Every row gives one point. Any point is a mix of the corners, with weights that add up to 1. It lies inside the corners' shape when no weight is negative. Is each point inside? If not, which corners have a negative weight?
In the rows, 128 means zero.

Corners:
(1): [183 101 124]
(2): [ 60 162  76]
(3): [142 129 162]
(4): [164 163 121]
Points:
[190 136 146] -> outside (2)
[123 157 105] -> inside
[139 145 113] -> inside
[164 147 122] -> inside

Corners:
(1): [103 120 100 158 100 134 176 132 131]
(2): [140 115  89  61 202 112 111  83 145]
(3): [122 203 164  96 113 134 199  99  62]
(4): [117 120 147 141 137 147 175 174 173]
(5): [139  69  68 162 156 158  68 147 178]
(6): [ 97 126 154 143 146 144 183 102  69]
(7): [128 163 139 116 135  48 101 146  91]
(8): [188 100 113 104 119 118 160 115  82]
(9): [ 98 171 181  51 107  88 152 148  98]
(10): [141 115 161 110 137  45  63  90 134]
Points:
[130 133 137  99 144 102 119 123 118] -> outside (1)
[104 154 163 102 144  86 147 105  96] -> outside (5, 8)
[115 147 147 113 134 115 149 134 121] -> outside (8)
[135 152 140 104 142 116 178  97  90] -> outside (5, 9)
[156  75 108 138 172  83  56 119 155] -> outside (1, 3, 9)
[132 104 108 150 152 115 120 126 130] -> outside (3, 9)
[132 125 134 118 142  89 106 117 120] -> inside
[125 144 126 110 125 115 144 106  96] -> outside (4)
[149 104 118  83 171  89  64 135 164] -> outside (1, 3, 6)

Corners:
(1): [ 51 119 132 209 127 137 125 181  39 130 162  67 112 142  70 126 105 193]
(2): [118 172 152 105 112  94 126 133 149 164 104  87 172 190  86 107 162  80]
(3): [110 108 140 136 135  96 178 139 140 147 141 129 171 109 135 108 108  92]
(4): [ 99  75 110  96  65 194 122 140 141 168 161 193 132 119 102 129 163 127]
(5): [161 101  98 106  27 105 143 159 157  97 129 126 164 137 148 123 122 144]
(6): [169   7 182 160 136 154  81 148 175 156 118  78 138  96 140 111  72 161]
(7): [210 154  76 120 123  82 176  83 156 138  99 123 119 146 153 124 128 160]
(8): [154 149 180 160 155 139 100 184  81 183 118 133 200  80 149  93  84 123]
(9): [126  59  58 109  97  90  91  99 132 149 152 210 108 144  84 173  77  86]
(10): [ 62 106 189 125  94 161  98 128 136 114  73  77 164 133 123 101 189 104]
(11): [150 162 138 102 107 178 101 111 204 118 108 154 176 116 133  98 102 103]
(12): [111 132 134  41  89 133 174 174 140 182 128 165 133  61 200 203 127 102]
(13): [153 110 160 134 122 174 117 156  80 120 167 181  87  87 142 136  69 105]
(14): [ 96 125  71  99 167  92  81 134 142 130 126  50 111 165 159 108 157 109]
(15): [140 178 129 144 142 135  94 168 187 118 148  99 143 131 130 207 171 144]
(16): [198 141 125 101 148 143 197 132  96 147  89 151 192 145 183 138  87 115]
(17): [175 124 181  83 190 117 105  87 150 123 129 107 166 104 186 133 112 153]
(18): [112 147 130 142 160 140 118 120  78 156 128  18 155 101 145 155 149 125]
(19): [ 87 118 157 130  96 148  92 104 121 126 160 131  86 141 204 162 106 117]
Points:
[152 121 134 104 126 131 119 130 154 143 122 130 152 118 143 135 126 110] -> outside (1, 19)
[144 121 134 122 136 131 129 138 137 150 137 150 137 122 147 133  98 121] -> outside (5, 10, 18)
[122 113 128 142 110 143 108 135 128 131 130 124 143 137 113 118 122 124] -> outside (12, 17)
[130 122 137 132 139 132 121 130 124 146 124 104 138 127 136 130 121 131] -> outside (5)
[136 112 132 115 121 132 121 143 134 139 130 140 145 117 152 127 109 124] -> outside (2, 18)
[140 126 132 118 130 119 128 138 134 142 118 120 156 122 132 130 115 117] -> outside (4, 19)
[163 135 125 126 143 118  85 106 151 119 107  91 145 156 142 120 125 116] -> outside (1, 3, 4, 12)
[110  32 104 127  96  98 103 141  96 154 159 179  88 105 132 125  75 131] -> outside (2, 11, 15, 16, 18)
[134 134 140 119 126 125 126 139 142 141 125 113 154 132 136 138 132 119] -> inside

Corners:
(1): [112  73 131 100 103 104 135 182 193 208 168  67 150 140 123  75 141 122
 117  78]
(2): [ 93  78  89  88 113 178 179 187 131 123 184 109 180  96 144  86 198 153
 132  88]
(3): [169  85 143 127  72  36  83 151 209  94 153 123 189  98 135 123 108 139
 105 147]
(4): [199 134 137  72 186 138  69 138 107 140  99 103 156 193  64  69  99 198
 177 158]
(5): [112  77  82 140  91 183  74 185 120 154 146 172  98  92 114 151 147 160
 126  62]
(6): [ 68  79 119 169 177 156 165 169 121 130 111 182 130 179 108  68  87  64
 135 145]
(7): [126 128  64 112 130 142 131 110 181 191 173 160 106 104  86 160  97 183
 133 145]
(8): [156 126 151 164 152 164  76 110 128 138 184  86 134 134 125 163 163 110
  99 149]
(9): [149 133 103 138 107  71  76 126 190 121 169 154 173 160 105  98 100  46
 131  87]
(10): [158  89  81 112  93 108 165 106 104 123 141  60 122 141  69 161 135 150
 108 166]
(11): [ 56 159 163 135  92 171  81  84 182 170  94 138  79 137  70 125 138 123
 101 138]
(12): [131 165 156 127  88 142  84 166 113 149 102 116 140 120 169 103  83 111
 159  75]
(13): [ 92  55  72  79 144 151 135 193 143 128  70 133 165 139 159 120 101  48
 140 165]
(14): [122  71 144 143 141  66 180 102 117 115 146 110 112  85 148  78 146  65
 197 138]
(15): [172 154 138 138 146  47  96 109  91 147 131 114 160 155  65 158 158 138
 108 106]
(16): [144 122  90 101 171 147 130 175 107 107 114 143  84  78  93 107  95 145
 103  94]
(17): [170 164 103 151  57 118 109  88 193 155  77 157  73 109 144 164 132 132
 100 160]
(18): [ 70 142  76 118 156 128  69 132  74 149 109 135  65 203 139 120 150  58
 106 159]
(19): [152 150  86  70 172 128 169 199  89 147  96  76  54 148  71 140 114 190
 218 124]
(20): [ 86 126 106 137 170 135 125 105 124 126  82  97  95 211 122 147  92 138
  89  55]
(21): [123  86 167  48 185 152 171 135 148 154 186 135 129 195  77 112 119 153
 115 123]
Points:
[135 122 114 119 123 130 121 142 126 139 127 114 120 131 113 125 117 129
 130 121] -> inside
[122 111  98 132 122 139 114 151 128 147 122 140 121 125 111 110 128 106
 142 138] -> outside (3, 20, 21)
[129 112 117 121 131 121 124 143 136 138 135 121 130 138 114 109 122 116
 140 121] -> inside
[111 113 120 120 132 135 119 141 131 137 116 120 118 146 111 116 129 113
 125 123] -> outside (7)
[126 109  98 118 122 138 126 143 135 136 124 111 113 133 115 118 118 129
 138 127] -> outside (15, 21)
[129 116 103 111 136 117 122 135 144 139 128 115 121 154 100 130 123 128
 114 140] -> outside (5, 12, 14)
[130 121 105 121 127 137  91 144 141 148 105 134 108 155 105 145 104 134
 113 114] -> outside (2, 14)
[122 114 102 110 120 129 131 136 146 150 152 113 117 121 115 145 138 136
 116 111] -> outside (4, 6)
[124 116 110 118 129 134 124 144 142 137 129 129 119 124 112 116 124 129
 120 116] -> inside

Corners:
(1): [136 120 145 112 109 125 136 135 127 131 151 157 114 124 106 182 125 127
 130 127]
(2): [114 136 125 122 134 136 116 112 129 125 167 160 118 103 116 134 122 105
  23 141]
(3): [125 122 101 127 120 129  93 157 133 120 122  67 124 148 122 113 137 140
 135 145]
(4): [  7  76 110 138 141 154 135 144  78 123 145  68 113 101 119 119 140 121
 118 147]
(5): [126 143 121 106 122 143 142 148 106 132 168 143 115 124 108 124 143 136
  56 112]
(6): [151 143 147 134 140 131 157 114 132 140 145 156 146 139 118 137 133 149
 128 138]
(7): [118  97 145 100 130 123 136 140 128 111 130  84 119 119  91 107 123 142
 146 131]
(8): [139 111 149 139 135 136 132 111 118 106 137 153 143 142 133 128 140 115
  98 122]
(9): [157 138 124 143 129 142  93  98 133 102 150 136 124 104  87 112 135 126
 107  87]
(10): [ 88 111 150 129 143 119 141 125 124 148 115 140 111 140 124 116 130 111
 138 149]
(11): [138 143 131 140 145 140 140 149 128 135 130 129 115 102 129 129 130 143
  93 129]
(12): [154 148 157 130 123 120 113 146 127 150 137 160 149 119 120 116 117 152
 142 158]
(13): [115  73 135 139  88 139 105  90 116 149 124 133  98 127 115 128 117 112
 111 118]
(14): [155 137 151 152 138 126 126 170 142 124 130 162 117 153 115 116 138 189
 141 163]
(15): [126 128 132 121 149 183 137 142 139 134 137 120 119 124 115 111 130 122
 137 151]
(16): [144 137 128 124 141 135 136 143  86 145  86 129 135 143  97 116 131 139
 127 148]
(17): [143 107 127 122 160 113 154 161 118 135 139 148 122 129 118 139 212 199
 136 148]
(18): [ 92 129 126  86  92 121 128 157 125 116 107 147 123 140 123 123 139 188
 140 156]
(19): [144 125  97 134 135 122 131 150 133 149 136 161 119 144 135 125 110 140
 147 139]
(20): [158 148  95 137  51 138 128 150 126 124 119 148 110 127 108 119 104 133
 135 138]
(21): [151 148 150 118 133 135 114 118 110 138 126 144 107 126 131 123 122 132
 122 158]
Points:
[137 127 130 124 123 138 123 131 122 126 140 139 124 128 109 129 132 139
 118 133] -> outside (10, 11)
[123 124 131 126 123 127 126 137 124 129 140 134 116 123 114 128 130 143
 120 136] -> outside (8, 15, 16)
[127 126 132 128 123 135 124 131 128 128 140 137 120 126 118 125 124 133
 116 135] -> outside (16, 17)
[122 119 136 124 133 126 126 128 119 129 140 139 122 125 116 129 136 138
 101 131] -> outside (15, 20)
[143 138 122 127 118 131 120 129 135 126 128 141 133 125 116 125 113 123
 125 131] -> outside (4, 5, 13, 14, 17, 21)
[125 116 130 127 128 130 124 136 122 128 123 128 124 134 116 116 138 147
 136 148] -> outside (1, 5, 11)
[130 124 129 129 122 126 124 137 122 129 130 133 121 132 116 124 132 142
 121 139] -> outside (15)

Corners:
(1): [ 87 120 134 133  64 160 134 130 120 122  44 142  70  95 134  75 144 124
 143  65]
(2): [142 172  98 172  98 166 162  74 159 147 183 160 115 139  83  69 101 105
 226 193]
(3): [101 145 107 165 100 121  75  65 169 177 160 172 109 187  63  94  96 139
 218 176]
(4): [ 72 125 120 104 107 137 154 108  90 160 126  98  95 137 202 143  82  96
 119  31]
(5): [166  91 117 104  95  55 170 111 193 102 103 148 122 125 168  97 133 142
 102 103]
(6): [144 105 130 126  86 123 159 143 173 118 145 113 149 161  99 125 129 155
 217 149]
(7): [187 103 138 201 174 146 149 140 171 109 110 101 141 148 180 121 154 135
 103 147]
(8): [112 110 182 132 117  74 175 153 141 150 127 146  95 150 111  99 149 117
 109 125]
(9): [106  88 106 171 183  57 186 111 181 144 101  93 134 138  84 136 145  95
  83 137]
(10): [138 148 139 168 116 130 169  75 129 112 177 125  99 201  98 138 149 152
 204 164]
(11): [113 135 114 116 144 178 129 121 150 173 126 137  79 103 199 122 143 123
 156  52]
(12): [170 152 140 148 145 176 111  65 111 142 154 164 132 152  63 147  97 152
 179  97]
(13): [158 103 144 180 178 134  77 119 185 109 121 153 118 126 155 136 112  61
 161  83]
(14): [108 125 162  98 107  90 116 124  66 148  52 137  92 104 174 133 147 106
 152 100]
(15): [134  79 110 148 105 159 183 119 116 131 103 152 107 146 159 144 137 111
 123 105]
(16): [132 229 104 142 110 183 141 116 127 119 191 187 136 162  96 101 113 139
 166 153]
(17): [156 112 160 145 182 181 148  89 170  88 132 138 132 150 144 135 126  95
  89 155]
(18): [166 156 154 142 120  92 169 146 181 127  32 123  79 129 188 145 125 107
 138 119]
(19): [159 118 150 180 114 125 174  75 209 165 117  99 149 117 151 143 210 109
 112 131]
(20): [117 175 126 108  49 126 113 116 108 184 149 151  34  82 176 154 117 117
 109 103]
(21): [131 148 120 107 109 107 106 168 101 184 116  99  25 158 147  92 155  61
 105 102]
Points:
[154 121 134 147 139 117 144 120 155 121 122 140 114 155 130 115 133 115
 149 135] -> outside (1, 4, 19, 20)
[116 116 133 146 115 109 135 123 137 148 107 137  90 126 157 119 169 112
 121 101] -> outside (2, 4, 6, 12, 17, 18)
[132 132 120 142 118 125 137 116 134 148 103 130  92 136 143 110 141 104
 136 105] -> outside (6, 8, 17, 20)
[132 150 137 147 107 133 130 100 129 153 122 152  86 136 112 125 134 107
 150 134] -> outside (4, 5, 6, 7, 11)
[133 119 132 144 119 129 143 107 150 141 119 130 106 140 135 124 133 117
 147 118] -> outside (16)
[130 163 123 142 111 148 138 114 139 135 142 153 110 139 127 116 127 122
 149 125] -> inside

Corners:
(1): [156 184 152 148 100 144 140 118 147  73 174 176 133  68 112 122 129 121
 107 120]
(2): [183 138 171 155 113 167 152 174 110 148 108 117 164  88 149 146 114 184
 138  83]
(3): [118 120  85 133 144 136 172 183  72 187 160 119  95 142 156 194 116 185
 151 147]
(4): [140 186 178  88 132 124 138 119 105  97  91  86 188 122 102  66 136  89
 127 101]
(5): [190 113 199  85 163 124 171 103 164  80 120  86 111 123 190 102 108 142
 141 121]
(6): [163 186 160 113  76 138 115  76 183  66 143 174 223 155  87 116 170  81
 191 160]
(7): [166 134  90 136 153 128 123  86 171  95 134 144 169 154 168 157 143 112
 195 133]
(8): [179 170  73 127 137 130 133 149 145 138 151 165 116  98 136 165 140 175
 169 163]
(9): [109 190  69  92  79 190 140 101 136 106 149 173 135 154 119 157 154  89
 100 207]
(10): [151 110  89 101 116 144 130  73 105  99  91 165 143 113 128 115  87 153
 134 120]
(11): [153 141 141 102 110 136 139 116 151  75 110 148 170  70 123 146 167 112
 191 109]
(12): [167 139 164 135 181 124 142  77  90 117 104 106 139 115 156  82  86  85
  89 205]
(13): [108 197 170 167  61  93 130 133 127 148 137  92 171 123 131 164  97 123
 104 138]
(14): [127  76  83 130 165 185 160 138 133 192  86 153 118  94 114  88 130 157
 192 145]
(15): [182 140 183 142  87 121 117 109 169  89 147 172 213 149 148 133 179 132
 130 135]
(16): [118 142 182  94 176 198 142 163 118 136  94 173 191 121 122 149 155 155
 129 131]
(17): [167 115 157 128 111 108 127 161 154  95 115 103 132 170 194  96 112 135
 168 140]
(18): [160  84 133  83 187 131 178 167 161 169  93 121 136 186 147 161 121 109
 180  88]
(19): [140  99  45 152 185 145 120  39  90 143  67 105  62 154 110 147 102  60
  84 179]
(20): [144 137 136  89 165 150 107 132 112 183 141  99 105 134 147 133  98 104
 106 177]
(21): [100 165 135  76 138 156 124 100  81 167  73 168 137 194 180 141 177 133
 182 179]
Points:
[152 143 149 124 129 146 132 104 143 105 117 136 160 122 125 121 127 105
 125 139] -> outside (3, 8, 21)
[131 145  92 123 116 151 125 100 129 129 137 159 124 147 139 149 131 137
 137 172] -> outside (2, 4, 11, 12, 18)
[146 132 113 105 153 156 139 109 118 140 111 137 134 132 135 134 130 121
 140 157] -> outside (1, 13, 17)
[144 140 127 114 141 139 136 109 124 122 115 137 141 135 138 130 129 117
 140 152] -> outside (2)
[152 141 132 116 134 142 137 121 132 119 116 137 154 131 139 131 130 128
 147 134] -> inside
